Each row is a point. Examples show where two turns around zero, p and q, send a point. Write where each new point lands after one turn and then the other. Backwards means that the second turn is done in reverse. Each puzzle has new turns, and all numbers are rounded.

Turn p:
[  1 -38] => [-27 -27]
[23 49] => [51 17]
[-24 -11] => [-24  10]
Turn q:
[  0 -47] => [-47  -4]
[-14  34] => [33 17]
[37 18] => [ 21 -35]
[17 22] => [ 23 -15]
[-41 -27] => [-30  39]
Where do these land?
q, then p: [-44  34] => [55 10]
p, then q: [ 34 -11] => [-31 -18]
q, then p: [ 10 -23] => [-24   8]

Turn p:
[ -8   5 -51] => [ 45 -24 -10]
[-53  -1  30] => [-37  -3 -49]
[11 16 45] => [-29  39   4]
[ 2 13 22] => [-13  22  -3]
[ 12  15 -43] => [46 -6  5]
[ 35 -48  -4] => [-12 -29  51]
Turn q:
[-14   0  28] => [ 18 -24   9]
[-14 -35 -24] => [-34   5  29]
[ 14 -31   0] => [-30 -15  -3]
[-56 -25   0] => [  1 -11  60]
[ 31  63 -11] => [ 35  39 -48]
[38 29  8] => [ 13   6 -46]
Where do these land?
p, then q: [-19  10 -37] => [-36  10 -21]
q, then p: [-13  42 -11] => [21 35 20]
p, then q backwards: [-9 55 39] => [ 29  30 -53]
q, then p: [-17 -44 -10] => [-40  -4 -27]
q, then p: [ 17 -24   3] => [ -4 -24 -17]
p, then q: [ 41 -39  15] => [ 24 -51  17]

Turn p:
[16 22  0] => [-24   8  11]
[-61  -5  24] => [61 11 23]
[ 46   8 -65] => [-60 -52  -7]
[-3 -9 25] => [ 13  21 -10]
[  3 -17  17] => [ 10  12 -18]
Turn q:
[ 11 -22  38] => [-28 -36  -4]
[-26   0  -6] => [ 14   6 -22]
[-45  30   7] => [ -3  32 -44]
[ 59   7 -14] => [-10   3  60]
[47  5  6] => [-23  -5  42]
[-46 -21 -31] => [ 50  -1 -32]
Where do these land?
q, then p: [-42   7 -12] => [-35 -25   9]
q, then p: [-16  23  20] => [  4 -20  28]
p, then q backwards: [ 53 -56  30] => [-73  25  30]
p, then q backwards: [ 45 -20 -10] => [-24   5  44]
q, then p backwards: [-18  17 -24] => [-9 -9 32]
q, then p backwards: [-22  29  -4] => [15 -8 32]

Turn p:
[-11  31  29 -26] => [-42   3 -27  -8]
[  2  19 -52  27] => [ 32 -27  20 -40]
[-48 -16 -33  25] => [ 33 -55  -4  12]
[ 17  12  21 -59] => [-62  20  12   3]
[ 22   2 -32  26] => [ 33   2  22 -25]
[14 -4  7 20] => [18 17 -4 -2]
[  4 -45  60 -14] => [-14  40 -18  61]
Turn q:
[12  2 30  3] => [ 23   3 -22   3]
[ 55  51 -49  39] => [ 12 -27  23 -90]
[-23  15  20  16] => [ -1  34 -15  -5]
[-17 -28  13  36] => [-29   5 -41   2]
[-12 -19  50 -40] => [ 28  13 -15  59]
[ -7 -14 -44 -39] => [-20 -22  49  21]
[ -8  -7 -21 -16] => [-13  -7  22  10]
Where do these land?
q, then p: [ 35 -23  43  37] => [ 17 -20  65  -9]
p, then q: [35  7  7 37] => [ 40  -8  27 -17]
p, then q: [-25  37  -8 -40] => [-37  15   8  45]
p, then q: [-21 -26 -41 -46] => [-17  12 -59  31]
p, then q: [-23   6  -1  13] => [-14 -23   4   2]

Turn p:
[ -4  18 -27  -2   2  10] => [15  9 10  5 -7 26]
[20 16  1  5 -4 -2] => [-11  15  11 -13  -6   3]
[  4  13  10 -19 -12   4] => [-12  16  10  17   3  -5]
[ 0 13 -4  2 26 12] => [ 24   4  16  -5 -11  -4]
[-9 18  1 -1 -4 -3] => [-5 -3 17  8 -2  7]
[ -5   2   6  -3  -3 -32] => [-22 -17  -2   5 -17  -3]
[ -2 -76  -1   8   6   7] => [ 20 -18 -64 -13  23 -20]
[ -5  -4  12  12 -11   4] => [-7 -8  3 -5 18 -3]
Turn q:
[-16  -3  13 -12   2 -10] => [  0  16   2  -9   5 -18]
[ 41  -6 -13   9  18   3] => [ -1   3 -10  18 -20  38]
[-7 -1  9 19 -5 -9] => [  2  -4  19  -2 -12  -9]
[-18  -7  -7   0   1  19] => [21 -9 -5 -6 14 -4]
[ -5 -20   2   2 -17  -4] => [  3  -7  -4 -21 -13  -8]
[ -6  25  17  -8 -23  -4] => [-28  -5  15  -9  17 -13]
[ 6 18 26 -2 -5 21] => [-11   2  21 -11  23  16]
[  6  -6 -47  -7  29 -16] => [ 14   3 -38  40 -14  -2]
Where do these land?
p, then q backwards: [-19 -16 -10   6   7  -2] => [ -2  -7 -22   6  -3  15]
p, then q: [ 12  30  16  16 -15 -14] => [  5  17  14 -21  23 -22]
p, then q: [-18 -20 -17   2  20  12] => [ -4  -6 -17   4 -20  28]
p, then q: [ 12  17 -12 -20   9  -7] => [-18 -21  16  -6   7  -3]
p, then q: [ 13   4  30  19 -26 -28] => [ 21  17  -5 -11  15 -42]
q, then p: [-15   1 -16  21   2  12] => [ -5   4 -19 -22   2 -13]
p, then q: [-11  14   8  -9  -9   3] => [ 9  3 21 -1 -3  0]
p, then q: [ -2 -16  10  -8  21  15] => [-16   6  -5  15 -23   5]
q, then p: [ 28 -14 -10 -26  -9   7] => [25  9 -5 20  4 27]

Turn p:
[  8 -24  25 -18  11   2  25  26] => [ 36  -4  -5   1   3 -33 -18  17]
[-30  29  60   2 -19  13  32 -37] => [  0 -19  23 -49 -61   6  -3  35]
[-31  14  11 -39  15  21 -55 -39] => [-40 -16  24 -18  -6  28 -61 -25]
[-10  60  -1  13  26  -6  25  37] => [ 36 -27 -24 -26  22  43  22  21]
[ 33  -7 -10 -14 -19 -17   2  43] => [ 28  24   7   1  41 -22  16  -5]
[ -9 -37 -36   1  -5   5  30 -28] => [-36 -14  -2  39  -6 -29  13  20]
[  2  -9  12  11 -24  23 -30  10] => [  3  41  15   6  -9  13 -15  -3]
[-26 -14 -28  47  47 -16 -31  32] => [ 25 -13 -32  58   3  44   1 -34]
[ -2  -2 -22  13 -25 -26  -4 -44] => [-40  -5  16   5 -16  -6  35 -21]
[ 64  -9 -11 -17  -9  -1   7   0] => [-11  31 -19 -17  30 -44  10  -6]
Turn q:
[ 20 -32  -9   9   4   6  36  -6] => [ -1 -12 -29 -15 -12  32 -23  -6]
[-14 -34  -2  20 -17 -35 -36  30] => [  8   8 -37   1  40  -8  46 -15]
[ 11 -35 -52 -19   6 -11   8 -17] => [ 15  -3 -21   8  -5  14 -26 -57]
[ 76  11  18  19 -17 -35 -23  61] => [-25   3  21   2  55  72  55   5]
[-22   4 -16  10  23 -14  31 -52] => [-24 -15 -20  16 -50 -22 -23 -16]
[ -6 -28   4 -18   5  -6 -12 -22] => [ 17   5 -22  27   5  -7 -17  -4]
[ -8  51  67  18 -17  24  -9  10] => [-23   0  36 -10  11 -20  17  76]
[ -8  -1 -20  28   3  19   1 -22] => [ -1 -38  -5 -11 -11 -17  -8  -9]
[-24  35  22 -11  17  22  17  21] => [  6  21  30 -19 -31 -11   8  32]
[  4 -21 -37 -17  33   9  -4 -22] => [ 32 -15  -4  19 -23   5 -20 -35]
[-30  50  24 -38 -40  21  -8  20] => [ -5  46  51 -21  20 -39  -8  28]
Where do these land?
q, then p: [-29  21  46 -19 -18   9  20 -23] => [ 42  -2  27  -3  22  37  10 -25]
p, then q backwards: [ 17  37   8  33  22 -11  31  29] => [ -7 -49  10  27  17   8  -6  40]
p, then q: [ 15  22 -37  16  -7  20 -31  10] => [ 13 -19  30 -14 -41 -21  -3   7]
q, then p: [ 16 -35  41 -10   5  -1 -45 -12] => [ 22  18 -59  26  10  13  14  -5]
q, then p: [-53 -43 -31 -13   5 -11  -8  42] => [-44 -16 -18 -40  37 -26  40  -3]
p, then q: [ 40  14  33 -31 -13  -1  -3 -12] => [ -2  44  21  40   1  -5  -8 -11]
p, then q: [-39 -34  -1 -42  35  -1 -25 -14] => [ 23 -32 -38  35  33 -26  21   9]
p, then q: [  7  17 -27  41 -25 -37  35  -5] => [-28  16 -22 -42 -38  24 -26   1]
q, then p: [ 25   1 -33  25  -4  35  26 -15] => [-20  14  28  19  -6 -26 -45 -10]
